Every row gives one point. To make a cloud, some directions were put in groups of two or more. Within a group, all points are equally far from the middle, so they leave a hole (a ring in 2 directions, a hollow ball in 3). The other directions are filled evenly. Then the cloud was stretched, turned, moved and blurred a little. How many holes are there, and how many directions does each take, smallest first?
(in the rows, 128 means zero)

Cloud (20 x 3):
[[113 130 160]
 [ 99  97 133]
 [136 125 171]
 [150 106 117]
 [125  73 108]
 [111 144 141]
 [140 165  62]
 [ 87  98 141]
 [164  80 142]
 [100 165  51]
 [186 105 106]
 [ 91 111  93]
 [ 78 154 131]
 [112 140  94]
 [ 88  95  96]
 [120 164  46]
 [ 78 137 104]
 [193 127 100]
 [161  72 111]
 [ 79 132  56]]
Holes: 0

Cloud, 27 rows:
[[180  86 182  99]
 [ 93 119  77  98]
 [137 137 102 119]
 [120 142 116 130]
 [ 90 107  88  77]
 [ 51 123 134 131]
 [140  99 146 155]
 [197 172 117 123]
 [155  82  99  92]
 [181 141 138  66]
 [162 105 126  61]
 [159  96  85  64]
 [130  83 169 127]
 [176 113 109 129]
 [116  99 122 129]
 [186  99 112 146]
 [141  94 153  82]
 [115 155  90 119]
 [194 109 145  72]
 [152  96 191  90]
 [102 118 147 135]
 [145  78  89  64]
 [126  41 106  95]
 [138 149 185 126]
 [136 154  77 127]
 [ 83 154 156 166]
 [150 132 129  37]]
Holes: 0

Cloud (51 x 6):
[[135  74  83 172 146 151]
 [123 156 106 141  64 106]
 [164 143 119 141 210 119]
 [159 102  93 119 156  74]
 [142 184 179 107 108 115]
 [191 159  97 106 134  87]
 [ 85 117 124 104 183 111]
 [165  90 126  64 117 140]
 [165 144 125  94 145 194]
 [200 125 152 181 146 174]
 [117 161  91 131  83  94]
 [164  91 155  88  94 149]
 [101  75  96 121  96 131]
 [196 139 103 115 148  80]
 [196 160 152 172 141 178]
 [187 131 156 159 105  88]
 [162 150 121 169  66 107]
 [162  92 123  87 160  85]
 [142  94  82 146 130  80]
 [167  92 167 136 108  97]
 [144 115 139 105 205 105]
 [148 187 109  94 155  99]
 [ 76 171 128 123 120 109]
 [139 188 159 184 131 152]
 [128  66 128 168 103 155]
 [173 169 155 184 129 177]
 [167 101  70 142 132  91]
 [171 140  60 122 110 124]
 [164 172 105 120 171 173]
 [145 113 159 103 206 141]
 [175 180 173 172 155 140]
 [157 118 141  88 147 195]
 [112 134 139  77 190 137]
 [189 169 118 132 167 176]
 [159  76 159 118  97 162]
 [173  86 131  85 149  94]
 [209 150 136 157 157 176]
 [ 84 146 120  88 169 121]
 [162 192 173 167 139 128]
 [190 150  93 144 172 169]
 [107  69  87 122 115 148]
 [126 192 170 140 105 115]
 [112 105  82  85 102 122]
 [172 167 169 188 153 152]
 [100 131 129 118  66 111]
 [124 117 144  90 202 145]
 [125 166 137 203 151 124]
 [122 136 118 204 168 139]
 [165 148 125 157  57 138]
 [127  80  99 132 186 167]
 [ 98 120 123  80 172 100]]
Holes: 3 (2, 2, 2)
